Each point is reached from the start by the listed moves, each made once or not at all, plus a little noise. Say if it took an odd or an even number of moves. Then give how often each move was made.

Moves:
(1): [ 26  51 -36]
(2): [-48 -12  -9]
(3): [-29  31  47]
Start: [ 20 -32 -14]
Points:
[ -3   7 -57] => even (1, 1, 0)
[17 50 -2] => even (1, 0, 1)
[-53 -18  23] => even (0, 1, 1)

Moves:
(1): [  4  -3  -8  17   5  30  -8 -12   3  15]
(2): [-56  16   9  43  13  -2 -52  -4  -1  18]
(3): [ -6 -16  17  13 -10 -14   6 -36  -8   0]
(4): [-22 -19  -9  45  12 -21   2   9  17  51]
(5): [ 35  26 -12  -8  56 -14 -48  35  19  -2]
(6): [-16   7  12  -7  10  -1  11 -19   7  19]
(7): [ 8 20 16 19 -6 -1  1  4 -4 18]
(8): [-27 -20  29  29   9  -8  17   4 -43  18]
Start: [-18  22 -17 -15 -16  11  -3  14   5 -18]
Points:
[-115   26   30   50   16    0  -28   -5  -33   38] => odd (0, 1, 0, 0, 0, 1, 0, 1)
[-67 -17   3  60   4 -17  16  26 -20  52] => even (0, 0, 0, 1, 0, 0, 0, 1)
[-105   43   41   85   15   29  -34  -13  -33   72] => odd (1, 1, 0, 0, 0, 1, 1, 1)
[ -6  25  -9  23  52  18 -41  40 -15  15] => odd (1, 0, 0, 0, 1, 0, 0, 1)
[-26  40  45  32  41 -25 -16   1 -25  36] => odd (0, 0, 1, 0, 1, 1, 1, 1)
[-113   19   28  121   12  -21  -34   27  -26   86] => even (0, 1, 0, 1, 0, 0, 1, 1)

Moves:
(1): [-14  -9 -31  -5   7  -2 -37   7   7   0  21 -38  -2 -23   3]
(2): [ -9   0 -10 -19  23 -13   0 -14  12 -24 -14   2   8  19  -6]
(3): [ -4 -17  19  10  -1 -15 -15 -26   8  -6 -15   5  -9   5   5]
(4): [ -6  17   3  -2  26  -5   2   9 -23  -7 -24 -35 -35  -9  -6]
(5): [  7 -43 -10   7 -10  20 -12  22  -3 -35  -1  50 -12  11 -11]
(6): [-15  11  -4  -7   7   6 -19 -17 -15  19  -9  12  -1  23 -15]
(7): [ 12  10  -3 -48   1  19   4 -27 -21   7 -16   5  23 -15 -16]
(8): [ 39   6   6  -1 -11  10 -58  24   4  13 -11  -9   5  22   0]
(9): [-12  13  -8  10  16   1  -6  -6  22  11  -3   4 -15  -9 -11]
(10): [ 39 -16 -18  16  13   7  -5 -10   7  18  -9  -9  -5  -1  10]
(11): [ -6  26  -1  -5  15  -6   6  11 -39 -13  34  11   2  31 -22]
(12): [-17  16  -8   2  17  -9   4  -1  10   8  14  14  26   5  40]
Start: [  2  -4 -17 -16  -4   0  -6  -2 -14   1   6   3   7 -19  22]
Points:
[-13  -4 -97 -21  94   8 -75   2 -46 -32   2  -1 -50  21 -38] => even (1, 1, 0, 1, 1, 1, 0, 0, 1, 1, 1, 0)
[  15  -39  -45  -28   18   -7 -121   23  -24  -65   20   24   -1   47
   -9] => even (1, 1, 1, 0, 1, 0, 0, 1, 0, 0, 1, 0)
[  2 -38 -46  -1  70   1 -59 -42  -6 -25 -69  32 -62  19 -13] => odd (0, 1, 1, 1, 1, 1, 0, 0, 1, 1, 0, 0)
[ 14 -56 -73 -33  29  37 -95 -58 -10  16 -27  32 -12 -28 -15] => odd (1, 0, 1, 0, 1, 1, 1, 0, 1, 1, 0, 0)
[ 10   8 -46 -28  65  -5 -27 -32 -32   5 -51 -27 -26  13   4] => even (0, 1, 0, 1, 0, 1, 0, 0, 0, 1, 0, 0)
[-45  46 -65 -35  83 -27 -40   6 -35 -33  19 -52 -36 -10 -21] => odd (1, 1, 0, 1, 0, 0, 0, 0, 1, 0, 1, 0)
[-14  36 -41  -3 105 -40 -19 -37 -18 -13 -11  -4 -20  23  32] => odd (0, 1, 1, 1, 0, 0, 0, 0, 1, 1, 1, 1)

Moves:
(1): [ 30  11  11   2  14   5 -16  -4   3  19  21   3 -12  -3  13  12  -6   7
  -9  -8 -20  14  -9]
(2): [ 15  20  12  17  -1 -10   6   8   5  -4   0  -4  -8 -14 -17 -13  -4   9
   9  -4  -8 -17   4]
(3): [ -1  -7  21 -12 -16   8  13   7  -8 -16  -5  11 -15  15   9  -2 -15 -16
  -7  -1 -23   5  15]
(4): [ 15   1   5  17  -9  -1  -5 -17  22  16 -10  -7  -3   7  12 -15  -8   1
  -9  -3   0   5  -5]
(5): [  3  10  -5   4   7   9  -8   8  -4   9  -5  -4   9  -6   2   6   6  -2
   0   2 -11  -9   4]
(6): [ -8   4  -3   7  -1   0   6  11  -2  -8   8  -7  -5 -12   2   1   3   2
  -9   1  -6  13  -9]
(7): [ 6 -1  9  5  6 -6 -1  6 -4 -4 -4  1  5 -1 12 -7  6 10  3 -2 -1 -2 -6]
(8): [ -5   6  -5   5   9 -13  -1  -6  -1   7   7   0  12  -8 -16  -2  10  -9
  -7   2  -2  12   6]
(9): [ -4  -6  13  -6  26  -9  15  20   7   6  15  -2  -2  -5   1  -9  -7 -13
 -16   0   3   6  -9]
(10): [ 5 13  2 -7  5  9 25  9  1 29 15 19  5 -2  2 10  0  0  3 -3 21  9  1]
(11): [ -7 -13   5  19  10   1  -3   4  17  -2  14 -14  10  11   0   2  10  -7
   9 -26 -11  -3  13]
(12): [-17   0  13  -2  -9  -1  -6  17  11  12 -29  23 -23  -2  16  11  -7  -4
 -14 -20  25   1  -4]
(13): [ -6  40 -18 -12   4   2   0 -25   8   8   6  12  13 -17  11   7   5  20
   0  -8  -2 -22   0]
(14): [  5   8  -1  12   3   2   3   1  -3  -2   2   5   2  25  -5   5  -4 -17
   0  -8  -7  12 -15]
(15): [  8   5 -12  19   6  -4  -9  -5   7  15  -7  -4 -23  30  28  -8 -12   5
  -3   8  -3  10  21]
(16): [  6   6  -3   8   3 -19  13  21  18   2   7   4  12  -1  12  -2 -11  -8
  -5   6  -2   0 -12]
(17): [-14  24   3  -3  -1 -23  -6   7 -12  34  11  -2 -12 -13  -6  15   9  18
   8  -3   7 -16 -17]
(18): [  6   7   3  16  -3   6 -10   2   4   4  28   5   6  11  10 -11  -3  11
 -10  -2   2  -1   4]
(19): [-14   5  15  -6  10  -9 -15  13  10 -12 -18 -18  10  -9  -6 -16  14  -4
   9   8  15   5   3]
(20): [ 16   4  -5   2  -4  12   7 -18  12  -1   8   2  11   9  -8  18  24  -9
  -5  10  12  -3  13]
Start: [ -4   6 -15 -10 -19 -19  21  -5 -14 -27  -5   7  11  -1   3  -6   9   0
 -18   3  15 -15  -4]
Points:
[ 47 117  13  33  44 -44  32 -13  38  95  72  13  39 -43  10  16  59  25
 -33 -41   5 -45 -10] => even (1, 1, 0, 1, 1, 0, 1, 1, 1, 1, 1, 0, 1, 0, 0, 0, 1, 0, 0, 1)
[ 52  90  16   0 -14  -8  39  -7  20  34  -2  66 -34  15  69  21  -3  20
 -45 -24  18 -20  35] => odd (1, 1, 1, 0, 0, 0, 1, 0, 0, 1, 0, 1, 1, 0, 1, 0, 0, 0, 0, 1)
[ 41  61  26  63   3 -66  15  30  34  25  43 -18  -3 -29  34 -12   6  31
 -23 -42 -24 -21 -51] => even (1, 1, 0, 1, 0, 1, 1, 0, 0, 0, 1, 0, 0, 0, 0, 1, 1, 0, 0, 0)
[ 29  78  25  -1 -25   7  22  25 -14  59  39  68 -16  34  35  58  11  -9
 -52 -26  23  -5 -13] => odd (1, 0, 1, 0, 1, 0, 0, 0, 0, 1, 0, 1, 0, 1, 0, 0, 1, 1, 0, 1)
[ 19  31  29  40  18 -48  52  43  51 -42  13 -13   6  60  18 -30   3 -57
 -26  -3  -9   0  28] => odd (0, 1, 1, 0, 0, 0, 0, 0, 1, 0, 1, 0, 0, 1, 1, 1, 0, 0, 1, 1)
[ 32 121  14  21  27 -22   2  23  17  43 -24  41 -12  -1  61   0   5  24
 -20 -32  27 -17  -8] => even (1, 1, 0, 0, 1, 0, 1, 0, 0, 1, 0, 1, 1, 1, 1, 0, 0, 0, 1, 0)
[-40  82  11  -9  19 -55 -27   6  18  36   8  13   8 -42  15  24  45  21
 -23 -51  27 -22 -15] => odd (1, 0, 0, 0, 0, 0, 0, 1, 0, 0, 1, 1, 1, 0, 0, 0, 1, 0, 1, 0)
[ 22  59 -16  89  14 -70  -7  15  31  51  38  -5  30  55  51 -24  10   0
 -27 -22 -11  -8 -13] => even (0, 0, 0, 1, 1, 0, 1, 1, 0, 0, 1, 0, 0, 1, 1, 1, 1, 1, 0, 0)
[-33 102  12  36  51 -99   5  63  47  49  -7   2  12 -35  42 -20  29  15
 -24 -34  27 -52  -2] => even (0, 1, 0, 0, 1, 0, 1, 1, 1, 0, 1, 1, 1, 0, 1, 1, 1, 0, 1, 0)
[-18  65  18  27   8 -44  40  52  42  -2  33  41  29 -19  34 -19  -7 -18
 -58 -49 -14 -46  17] => even (0, 1, 1, 0, 1, 0, 0, 1, 1, 0, 1, 1, 1, 0, 0, 1, 0, 1, 0, 0)
